Each wall is flat, endless, passes through zero and stands at right angles to its row. A trip goes straight from one point to another. List the walls that it crosses, first one first.

Walls:
(1): [20,1]
(2): [-10,-16]
Trips:
[-16,31] to [51,-36] -> 1, 2
[32,33] to [-20,-16] -> 1, 2
[-49,-12] to [-60,43] -> 2
[-5,-43] to [-34,44] -> 2
[-7,31] to [-28,-49] -> 2
[-45,8] to [9,33] -> 2, 1
[-5,9] to [-20,19] -> none
[-10,16] to [6,44] -> 1
[34,-25] to [-34,-3] -> 1

Walls:
(1): [25,4,-14,-22,-1,31]
(2): [6,-20,-34,-12,-27,23]
(3): [1,-2,-5,10,-3,9]
(4): [-24,-6,6,-2,4,-9]
(5): [-6,19,12,11,-5,34]
Trips:
[7,-60,31,33,34,1] to [5,2,8,16,24,40] -> 5, 4, 1
[15,22,20,-41,9,-16] to [1,-27,-21,41,-3,-51] -> 1, 4, 3
[-19,-29,42,30,10,15] to [18,17,-26,13,-32,49] -> 2, 4, 1
[10,44,6,-33,-15,-6] to [-18,-5,18,-53,24,-2] -> 4, 5
[39,40,-50,-4,-19,14] to [-1,-8,5,2,10,-11] -> 5, 3, 2, 1, 4
[-14,-44,-8,-1,-10,39] to [-2,-14,8,-7,-6,12] -> none
[-23,56,-17,8,-27,-17] to [-3,27,24,-16,-28,16] -> 4, 1
[-14,-23,25,1,9,0] to [-32,14,-20,-8,20,5] -> 5
[-11,-6,-27,-26,0,-1] to [-2,-41,20,-9,-37,-5] -> 1

Walls:
(1): [1,7,-8,-14,-20,17,-14,36,8]
(2): [-33,4,6,19,-14,6,-7,33,-2]
(3): [2,-28,-17,-4,9,18,8,0,2]
(4): [15,14,32,13,16,8,-18,-16,-43]
(5): [11,8,5,-11,6,41,-3,13,7]
Trips:
[24,20,28,-38,4,-24,-14,-27,-12] to [10,15,29,-16,13,-11,-31,-24,-5] -> none
[-30,5,-8,6,-37,-9,-22,-5,4] to [-11,2,24,-60,-3,15,-7,-9,3] -> 5, 2, 4
[58,-19,29,-9,14,5,-4,16,-19] to [-23,2,-46,-19,11,-6,-10,12,14] -> 4, 2, 5
[-3,-1,8,15,17,-20,2,36,-8] to [3,-12,3,10,3,-16,-11,-13,-25] -> 1, 2
[18,-18,49,20,6,-14,4,3,-1] to [-9,16,-13,26,-7,-7,3,-13,-13] -> 2
[-17,14,5,11,6,16,42,-19,16] to [3,19,-31,22,-15,8,19,5,3] -> 2, 1
